Each row of a before or after table is a point. One or more steps were done to the points. Then noise was added and the rows were shuffled. The steps act on columns, c1 being the first. Write out the steps. A step turns or swaps two columns, mirrors them in a line or flattens them onto one, adds a multiple of one to another, or multiplies or shifts one. Angles are multiples of 10 degrees, from the lower column toward the higher: turns from -170 to 170, lines from 10 to 170 but not 90. Use the fewest steps. Two steps may share a column if one is a turn and the other turns, adds or multiplies; they go together, in the order done. Otherwise the lowest column goes first.
In the rows, 128 means zero.

Before:
[[176  94]
 [ 84 144]
 [114 111]
 [ 90 173]
 [125 175]
 [102 145]
 [128 138]
 [143 115]
 [ 66 144]
 [169 131]
 [146 197]
 [217  45]]
After (12 x 2):
[[144 115]
 [126 175]
 [ 85 156]
 [220  19]
 [175  80]
 [ 67 164]
 [ 89 186]
 [ 98 155]
 [113 112]
 [166 122]
 [144 195]
 [129 134]]
Steps: add -0.3 times c1 to c2

Before, 9 rows:
[[119 103 173 140 131  98]
 [148 120 151 121 146 129]
 [137 128 105 129 146 136]
 [148  92 178 125  78 130]
 [ 83 201 177 118 136 116]
 [100 106  76  87 107  94]
 [158 152 127 127 119 113]
 [122 150 177 132  73 136]
 [159  93 141 108 153 117]]
After, 9 rows:
[[148 109 154 118 141 138]
 [ 99  71  73  87 108 121]
 [139 131 102 129 142 134]
 [ 81 251 174 117 135  45]
 [159  61 141 107 155 153]
 [151  70 177 125  77 165]
 [159 162 127 124 121  92]
 [121  70 173 141 130 125]
 [121 171 177 131  74 112]]
Steps: multiply c2 by 2; turn c2 and c6 by -30 degrees

Before, 14 rows:
[[ 80 104 127 146 148 146 133  78 101 154 194]
 [102 201 103 128 202 126 118 113  75 140 203]
 [131 108  79 197 118 128  91 115 176 133  89]
 [122 152 159 161 117 110  91 126 169 113 100]
 [ 97 166 179 176 168 156 191  90  89 106 215]
 [151  65 131 141  90  93 109 127 136  97 134]
 [125 145 104 148 143 116  80  55 109  80  97]
 [114 221  95 108 167 146 142  49 131 122 230]
 [168 112  98 200 114 116  78 100 133  95 140]
 [ 96 154 185 122 204 168 111  66 128  85 221]
 [118 138 135 146  69 138  77  88 130  81  91]
 [112 152  97 163 188  73 189 115 184 112  80]
 [177 140 147 158 179 105 185 101 164 168  66]
 [113 146 132 119 186 204 172 122 100 103 201]]
After (14 x 11):
[[134 160 123 189  81 146  46  96 183 108 191]
 [113  96 123 234  82 160 162  77 158 131 118]
 [103  93  78 156 196 104 137 134 109  76 144]
 [159 176  88 206 225  50 101 177 114 100 161]
 [170 166  66 121 225 105 163 185 130 101 201]
 [ 94 142 100 177  62 124  70 148 165 177 181]
 [162 109  98 243 143 168 157 104 121 164 114]
 [158 154 120 117 196  39 138 131 131 106 193]
 [175 143  81 159  88 148 174 138 122 120  61]
 [167  40 128 151 139 168 124 133 131 153  86]
 [115 220 111 129 195 119 130 115  73 101 206]
 [172 146  53 162  99 163 161 103  94 130 151]
 [130 250  49 100 244 107 131 101 143 118 169]
 [143 160 130 176 102 172 152 156 152 117 114]]
Steps: turn c1 and c10 by 90 degrees; multiply c2 by 1.3; swap c3 and c8; multiply c4 by 1.6; swap c5 and c11; turn c6 and c7 by 140 degrees; turn c6 and c9 by -20 degrees

Before (9 x 18):
[[ 85  84  77 100 140 181  76 129 144 160  91 206 131 137  88 134 213 136]
 [ 35 146  99 102 178  88 146  99 207 174 127  99 144 159 154 128 104 145]
 [105 116 148 159  77 121 149 136 135 142 110 186  85 213 157 129 165 188]
 [116 103 112 122  82 129 125  99  70 131 115  71 139 178 131 117 204 127]
 [124 215  89 147 128 128 106 125 197 134  91  85 187 127 144  96  98 142]
 [127 112 126 174 116 122 126 120 104 135  99 232 156 150 153 106 156 141]
 [145  93 141 152  96 205  84 175 186 141  86 142 122 151 170 109 122 174]
 [115 161 160 117  72  88 155  92  75  90 113 138 189 164 161 126 194 110]
 [ 48 134 166 157 127 162 156 144 144  93 118 114 117  71 113  59 138 120]]
After (9 x 18):
[[105 113 125 167 120 122 182 193  93 133  92 220 165 120 149 106 146 145]
 [ 61 145  97  61 163  91  46  95 178 172 128 121 162 139 149 128  51 155]
 [124 156 160 104 132  88 128 101  45  95 111 158 198 101 162 122 190 103]
 [ 91 115 149 147 169 120 168 175  94 132 113 167 168 214 156 130 168 193]
 [ 46 131 168 114 142 163 136 129 125  94 119 105  78 102 111  66 120 118]
 [112 214  92 140 172 125 134 104 179 132  94  92 167  77 140  94  99 139]
 [131  90 146 152 184 200 130 174 150 134  92 112 139 148 174 114 132 174]
 [100  80  76  77 157 180  11 182  51 165  93 187 137 130  87 128  95 143]
 [113 100 114 113 123 129 107  69  35 127 119  98 171 151 132 115 187 131]]
Steps: turn c1 and c4 by 30 degrees; add 1.5 times c4 to c7; turn c9 and c17 by 70 degrees; turn c5 and c17 by -120 degrees; turn c8 and c12 by -40 degrees; turn c10 and c18 by 10 degrees; turn c13 and c14 by -50 degrees
